Every row gives one point. Examples show where two turns around zero, p and q, send a point. Write where each new point lands after one turn and then the other. Backwards means that the second turn is done in reverse. Each puzzle has new turns, and all numbers are rounded.

Turn p:
[-76  27] => [-26 -77]
[15  7] => [-7 15]
[ 25 -32] => [32 26]
[15 17] => [-17  15]
[ 21 -18] => [18 21]
Turn q:
[ 28 -51] => [ 25 -53]
[19 50] => [22 49]
[-17  28] => [-15  29]
[  5 -31] => [  3 -31]
[-36   5] => [-36   7]
Where do these land?
q, then p backwards: [ 35 -22] => [-25 -33]
p, then q: [  3 -24] => [24  2]
p, then q: [-38  46] => [-47 -36]

Turn p:
[-25  49  69] => [-16  36  79]
[ 22 -19  10] => [30 -5 -2]
[ -2  46 -41] => [-40  36 -31]
[ -4 -55 -20] => [ 16 -51 -24]
[  9 -21 -17] => [ 11 -15 -22]
Turn q:
[11 24 18] => [23 22 -4]
[ -1 -47  37] => [-35  23  43]
[-35  54   2] => [  9  21 -60]
[  6  48 -43] => [ 40 -29 -42]
[-14  -3  -5] => [-12  -4  -8]
[ 33 -76  -9] => [-25 -33  72]
Where do these land?
p, then q: [-12  59 -37] => [ -9  -2 -70]
p, then q: [ 29 -34   2] => [ 21 -22  33]
p, then q: [30 22 13] => [ 36  10 -12]
q, then p backwards: [ 27 -39  24] => [-21  18  45]
p, then q: [-73  -8  -1] => [-71  20   3]

Turn p:
[  1 -26   7 -54] => [-53   4  -3  28]
[-30  11 -13   6] => [23 13 15 17]
[ 59  76 -32  -7] => [ 41 -16 -91   6]
[ 15 -27 -10  31] => [  4 -35  19 -21]
[-44 -34  48  24] => [-16  34  60 -31]
Turn q:
[38 -1  7 25] => [-11  43   8   7]
[-76 -27  66 -17] => [-44 -77  42 -39]
[ 14  63 -23 -33] => [66 -3  8 37]
[ 23 -11 -18 -14] => [ -3   8 -22  25]
[  2 -24 -32  39] => [ -8  29 -36 -30]
Where do these land?
q, then p: [-14 -21  15 -74] => [ -4 -31  70 -22]
p, then q: [26 33 24 30] => [ 20  -9 -24  47]
q, then p: [-41  -3 -18  66] => [-35  14 -43  55]
p, then q: [ 43  44 -14  -7] => [ 17  18 -57  10]
q, then p: [-15 -53  -7 -14] => [ 7 -8 41 38]

Turn p:
[-19  21 -21  42   5  22] => [ 28 -41  -7   3  -7 -30]
[ 42 -62  60 -26  23 -21] => [  4  76  -1 -34 -18  60]
[  3  29  10  14  -4 -45] => [ 10  18 -31  18  36 -13]
[-15  16 -40  18 -62  39] => [ -1 -65  45  -6  31 -23]
[-42 -26 -45  -5 -28  15] => [-16 -62  20  14   0  28]
[ -6  -9  41 -36  27  11] => [ -5  44  17  16 -37  12]
[ 37  31  -4  -7  39 -22] => [-19  32 -42 -11  -5 -33]
Turn q:
[ 42  32 -16  28  -6  22] => [-44 -36  15 -23 -19   7]
[-55 -49 -30 -14  19 -76] => [ 27  56   5  74  20 -53]
[-16 -72   7  -4  24 -70] => [ 36   9 -11  87  33 -28]
[ 37  39  -5 -24 -36  55] => [-28 -17  14 -74  16  28]
[  0 -17  18   5 -21  21] => [ 22 -11  13  -7   3  26]
[  0  46   3  29 -35  19] => [ -1 -20  25 -46 -37  -6]
[-33 -25  -2   1  42  11] => [  4  36 -20  34 -15  23]
[  7  34  30  -8  -1 -17] => [ 10 -19 -28 -25  -5 -24]
[ 17  13  -4 -13  15  34] => [-26   2 -14 -20   2  27]
Where do these land?
q, then p: [ 55  27 -18  -4  -1  15] => [ -8 -12  10  38 -32  39]
q, then p: [ 32 -16 -39 -28   2  -8] => [ 21   1 -25  35 -37  -1]
q, then p backwards: [-33 -41  66 -47  13 -44] => [-18  30  36  75   8 -57]
p, then q: [  0 -23   9  46 -56  11] => [-13 -24 -47  16  33  41]
q, then p backwards: [ 23  18   1 -12  11 -55] => [  5  55 -31  11   2  -7]
p, then q: [-15 -15 -23  18  42  36] => [ 19 -10  48  -3  40   1]
p, then q: [-46  38  11  17   6  25] => [ 10 -54  18  31  -4 -18]
p, then q backwards: [ -8  39   7  19 -67 -13] => [ 25 -42  -9 -32 -38 -41]
q, then p: [ -7 -28 -15 -10  51  32] => [ 19 -45  14   8 -16 -44]

Turn p:
[ 24   4 -22 -10   3   1 -57 -35] => [-53  -2  29   6   4  25  36  -3]
[-14   4 -30  -9 -20   5  76  -8] => [ 36  -8  15 -30 -29 -41 -28 -41]
[-25  -2   6 -23   2   1   3  24] => [34 10 -6 10 14  4  8 -9]
[-23  -4  28  14  36   3   5   5] => [  8  -8 -44  21   3 -15   8  10]
[-21  -1   9  29   3 -30 -27   9] => [ -9  22  -3  18  20 -20   8  37]
[ -5  32  -1  -4 -19  15  40  -4] => [ 13  -5   8   7 -16 -12 -39 -32]
[ 10  12  12 -11 -19   5  39  11] => [ 22 -11   1 -10  -1   2 -39 -16]
[ 19 -32   5  10  -9  21 -54 -10] => [-21  -7  13   5 -15  41  31  39]
[ 41  -4 -33  10  13   8 -51   4] => [-49  28   4 -18  -7  38  26   9]
[ -6 -10  26  -6  11 -29  24   5] => [ 18 -18 -18  -9  29 -20  -9   7]
Turn q:
[ -5  -1 -17  -5 -40  13   5   5] => [  2  25 -14 -10  17  12  29   5]
[-16  -8 -46   2   8 -10  17 -13] => [ 16  32  22 -12  -8  22  -7 -23]
[  8 -15  -9  19 -12 -13 -56   4] => [-16 -24 -30   4  15  15   3 -44]
[  9 -20  29  -8  17  49  11 -20] => [  0  10   6  32 -16 -54  16   6]
[  9 -18   8 -18  -2   3   0  25] => [ 10 -16   4 -13  18 -19  14   1]
[ 7 56 13 12 24  5 23 23] => [-12 -20   7 -20 -45   7  -6  45]
[-61  24  -1  23  22   7  48   2] => [ 34  39  -9 -20 -46   1 -38  31]
[ 35 -10  26   4   1 -33   0 -13] => [-35 -18  17  10  27  -8 -23   2]
[ 14  -8  -3 -30 -17 -21 -48 -13] => [  1 -29  -2  30  38  24  14 -22]
Where do these land?
q, then p: [-34 -28  13 -36 -12 -34 -16 -20] => [-55   2 -40 -12 -10  15  15  10]
q, then p: [-27 -10   2  18 -18  27  16 -26] => [-27  31  13   9   3 -13 -25 -19]
p, then q: [ 20  -6 -18  -1  18  13  14  15] => [12 13 11 14  5 18 26  4]
p, then q: [  9   5   5 -29 -64 -13   0  18] => [-17 -48 -10  33 -11 -38   9  10]
p, then q: [ 28  26 -47  30  34   0  21 -13] => [39 22 -9 25 19 55 -9 10]
q, then p: [  9  22  14   0   7 -18  15  27] => [31  6 -3 -4 15 24 16  7]
p, then q: [-10 -21   0  24   9 -41 -14  22] => [ 16 -30  21 -36 -14  15  -6  15]
q, then p backwards: [ 14  -5  44   5  33  27 -18 -34] => [-37  31  18  31   2  12   5 -42]
p, then q: [ -9  16 -14 -11  -7  40 -18  10] => [-28  26 -20  13 -15  -1  13  17]
